Each wall is flat, endless, passes through zero and stands at right angles to its row. A trip goes straight from one point to another. List the walls that it crosses, first one first.

Walls:
(1): [71, -177]
(2): [-88, 80]
(3): [-193, -4]
(4): [-20, -175]
(5): [251, 171]
(6): [223, -2]
Trips:
[-44, 31] to [-41, 273] => 5
[-95, 69] to [-136, -87] => 4, 1
[-137, -22] to [-143, -79] => 1

Walls:
(1): [-110, -130, 76, 180, -4, -56, -86, -110, 3, 201, 80]
(2): [62, 264, -305, 168, -66, -30, 93, -1, -94, 15, 88]
(3): [109, 53, -240, 142, -197, 238, 25, 208, 37, -64, -46]
(4): [-151, 4, -325, 7, -57, 113, 85, -28, 88, -13, -9]
(5): [-35, -84, 239, 3, 380, 75, 170, -37, 111, 250, -50]
Trips:
[53, -55, -192, 88, 42, -239, 100, 54, 165, -301, -101] to [66, 186, -153, 115, -182, 75, -65, 22, 135, -225, 43] => none
[84, 84, -203, 1, 85, 105, 78, -215, -29, -88, -121] to [-22, 292, -18, -115, 92, -230, 116, -106, -214, -94, -147] => 3, 4
[46, 50, 39, -139, 72, -10, -66, 144, 141, 195, 84] to [-86, 121, -138, 10, 101, -19, -90, 60, -141, -27, -25] => 1, 2, 4, 3, 5
[-143, -24, 94, -13, -107, -215, -81, 116, -76, -58, 126] to [-83, -57, 92, 5, 124, 10, -198, -40, 99, -16, 206] => 5
[29, 92, 125, -225, 155, 118, -15, -110, -64, 11, -53] to [172, 75, 36, -73, 36, 54, -64, 5, 26, 199, 203] => 1, 2
[71, -241, -15, 25, -105, 52, 29, -38, 235, 10, -65] to [26, -175, 86, 30, 11, -55, -416, -120, -79, 146, 43] => 4, 3, 5
[119, -366, 25, 33, 127, 70, 108, 34, -6, 36, 260] to [18, 44, 17, -114, 133, 109, 83, 101, -73, 228, 120] => 2
[16, 172, -37, -37, 122, 71, 246, -115, -115, 120, 21] to [-10, 87, 219, -123, -409, 114, 141, -170, -282, 23, -270] => 4, 5, 3, 2
[-186, 33, -114, 49, -98, 171, -196, -4, -120, 146, -15] to [7, 174, -110, -106, -117, 82, -273, 90, -200, 13, -26] => 1
